Each row of a before or after table is a point. The points were changed in one or more steps. Then noise was added and the rows were shuffled. The steps act on columns, c1 being the first. Write out the steps. A step turns or swaps two columns, mirrors them in a line or flattens them onto one, adds a multiple of one to another, or multiplies or shifts one. Angles are multiples of 10 degrees, from the lower column toward the higher: turns from -170 to 170, lines from 10 to 170 but not 90. Use the fewest steps. Two steps may share a column if one is a turn and the other turns, adds or multiplies; they go together, in the order done. Otherwise the lowest column goes first.

Before (9 x 2):
[[ 10 -17]
 [ 48  60]
 [ 10   8]
 [-20  61]
 [ 68  17]
 [ -5  -2]
 [-42 -15]
 [ 59  -7]
 [-40  38]]
After (9 x 2):
[[-41  34]
 [ 14  54]
 [ 14  -6]
 [-15 -20]
 [ 19 -59]
 [ 39  51]
 [ 84 -12]
 [ -8  -4]
 [ 55 -50]]
Steps: turn c1 and c2 by -60 degrees

Before (12 x 6):
[[ 19 -15  11  -1  -6   4]
 [ 17  20 -37   9 -15 -12]
 [ 14 -13   7  -9  11 -23]
 [ 23 -44 -20  -2   8  55]
 [  1 -21   3  -5   2  95]
 [-42  -9   9  10  -6  -6]
 [ 16   5 -13 -25  16  12]
 [ 26  -6  16   2 -11  -3]
 [ -9 -10  12   7  -1 -18]
 [-63  -1   5 -16 -16 -17]
 [-48  -7  13 -10 -16 -19]
 [-23   7  11   3  36 -14]]
After (12 x 6):
[[ 27  -7  -2   6  -4  -5]
 [-21   7   2  18  13  12]
 [-17 -43   0  -7   5  55]
 [-15  -7  -2 -13  -6  -3]
 [-11 -16   3  -6  -3   4]
 [  9 -10   2  -3   3 -19]
 [ 31  -3  -2  36 -14 -17]
 [ -4  21  -3 -14 -21 -14]
 [ 25  -8  -1  25 -13 -18]
 [ 15   6   5   3  37 -15]
 [-16 -13   4   3  12 -24]
 [ -5 -21   0   4   1  95]]
Steps: multiply c1 by 0.7; turn c1 and c4 by -150 degrees; flatten c3 and c5 onto the line at 80 degrees

Before (13 x 12):
[[ 22 -14  -6  -9  12  10  34 -13  24  24   1 -14]
 [  6  15  -9   6  -6 -13  -1 -21  17   1  19  -6]
 [-15 -19  17 -32  34 -26 -11 -32 -17  10 -21   3]
 [-23  -6   8 -18  -4  15 -13 -14  19   1  33  38]
 [-22 -25 -33  -2   7   4  -5   7   8  35  21  -9]
 [ -4 -29 -22  -1 -15  13   8  -1 -34 -15  16  -6]
 [-25 -11   7 -13  34  -2 -21  15   2  27  22 -29]
 [-34   9  17   2  -1 -13  29 -33 -16  -4 -14 -10]
 [-11 -34  20  23 -15 -35  -2   0 -32  -5  38 -12]
 [ 12  -4  -6  17   9 -30  29  -9  11 -29 -15   2]
 [-13  22  13 -21  -6 -48  37  -4 -14   6  -5 -22]
 [ 17 -10  14  27   3   9 -24  10   9  28  25  26]
 [-27 -20  21 -21 -23  -7 -31  -8   7  -5   5  10]]
After (13 x 12):
[[  3   1  36 -18  -4   6  14  13  19 -26  82  15]
 [-10  15  -8 -32 -46 -28  17  11 -17 -38 -52   1]
 [ -3   4  10 -13 -22  -9  23 -30   2   7  55 -11]
 [  5   2  27  27   2  13  26 -10   9  68  63  11]
 [ -5   8  31 -22  16 -15  36  18   7 -37  13   4]
 [  6  25  30  -9 -17  16 -29   6  23  11   2  -6]
 [-17  -8  -8 -21   4 -47 -42   7 -14 -26 -12  -8]
 [-13  32 -28  23  13 -34  14   8 -32  29  95  -5]
 [  4  30 -73  -2  12  10   2   9 -34 -17  40  -2]
 [ -8   1  -7   1 -16 -23 -30  30 -16   0 -35  -4]
 [ -8  14  11  18 -13 -22 -25   4  11  -4 -38   1]
 [ -3 -14  16   6  -6 -10  -4  21  18  10  47  -3]
 [ -2  22 -20  -2  -3  -4  13  -9   8  32  52  -3]]
Steps: flatten c1 and c6 onto the line at 70 degrees; turn c2 and c7 by -160 degrees; add 1.5 times c9 to c3; add 1.5 times c4 to c10; turn c5 and c8 by -150 degrees; multiply c11 by 2.5; multiply c12 by 0.4
